Each row of a before or after table is a point. One or more steps were done to the points. Then noise was added and the rows were shuffled. The steps act on how far a point lies along the listed directions, d1 being the first. Name the steps. A step turns or swaps two directions, mirrors them in a line or flattens them onto one, adds a multiple of one to another, or multiplies one. Angles are multiples of 10 degrees, from the lower direction toward the higher: turns from -170 to 170, lines from 10 to 170 but not 90. Use the fewest steps. Two steps may share a direction if one is a turn and the other turns, adds or multiplies; they go together, in the order done. Otherwise the lowest direction goes first.
In the rows, zero is written as 128.

Directions:
(1): [ 83 150 117]
(2): [143 170 154]
Before (10 x 3):
[[150 118 119]
 [ 98 137 105]
 [129 128 142]
 [127 145 131]
 [ 55  57  80]
 [ 85 158 128]
 [177 111 142]
 [ 88 158 135]
 [164 122 140]
 [105 159 126]]
After, 10 rows:
[[162 148 162]
 [103  89  98]
 [118  97 109]
 [145 161 132]
 [160 136 143]
 [114 122 107]
 [128 117 133]
 [141 123 131]
 [161 145 160]
 [ 70 220 164]]
Steps: turn d1 and d2 by 110 degrees

Directions:
(1): [124  81  84 148 123 125 142 175]
(2): [111 162  91 138 119 190 139 120]
(3): [126 143 120 119 166 138  65 162]
Before (14 x 8):
[[114 204 118 114 129 200 149  65]
 [123 122  90 145 142 148 126 152]
 [127 204 172 136  99 153 198  36]
 [129 125 129 109 145 117  96 126]
 [124 189 168 117 103 176 197  44]
 [142 107 130 128 128 118 122 125]
 [133 160 153 138 121 134 172  62]
 [133 107 135 141 101 116 164 120]
 [129  65  92 132 120  96 118 174]
 [126  87 116 134 117  95 146 173]
 [130 129 128 131 114 138 142 106]
 [108 133 118 127 110 130 155 115]
 [131 118 138 129 131 104 154 130]
 [119  95 106 139  86 120 161 149]]
After, 14 rows:
[[128 156 174 108 114 111 147  94]
 [137  81 116 145 167  82 116 172]
 [124 101  69 126 183 137  76 207]
 [124 165 165 104  98 125 140  56]
 [135 113 129 125 140 115 109 140]
 [143 113 158 123 125  89 116 125]
 [135 126 145 124 134 102 147 123]
 [124 169 135 121 147 146 109 110]
 [114 120 136 115 136 107 110 143]
 [139 120 132 129 120 130 138 113]
 [140  60 113 131 175  89  90 225]
 [131 144 177 109 116  98 101 113]
 [139  60 109 151 175  71  98 231]
 [120 121 103 123 119 145 150 111]]
Steps: multiply d1 by -1; mirror d2 and d3 in the line at 40 degrees

Directions:
(1): [130 126 123 145 147 110 103 157 118 157 178 114  98 201]
(2): [137 127 117  84 162  95 109  83 116 194 116 133 111 105]
Before:
[[122 152 124 165 130 136 118 169 115 130 158 116 119 213]
 [130 116 121 126 116 120 117 149 130 118 125 137 137 136]
 [131 129 129 137 102 170 148 168 139  70 133 124 150 117]
 [133 134  95 106 154  91 109  93  95 184 107 142 128 128]
 [121 130 154 108 117 158 141 125 136  96  79 135 166  72]
 [110 144 148 215 109 165 110 207 141  90 188  92 122 243]
 [132 123 105 117 138 122 102 130 123 164 128 150 121 128]
 [129 142 119 117 160 109  95 112 118 191 174 107 111 173]]
After:
[[142 135  87  95 163  89 107  75  87 196 112 144 124 116]
 [110 143 149 224  91 185 126 213 147  52 171  96 137 235]
 [129 121 125 130 109 121 117 147 131 120 126 138 137 140]
 [121 150 126 162 121 146 124 169 119 114 149 117 128 197]
 [124 144 117 111 160 110  97  98 120 195 162 113 118 150]
 [127 129 125 153  99 173 150 184 147  60 139 121 152 126]
 [131 122 105 111 133 120 104 119 122 170 120 151 121 122]
 [120 129 153 110 118 153 144 133 127  98  88 140 156  86]]
Steps: multiply d1 by 0.7; multiply d2 by 1.3
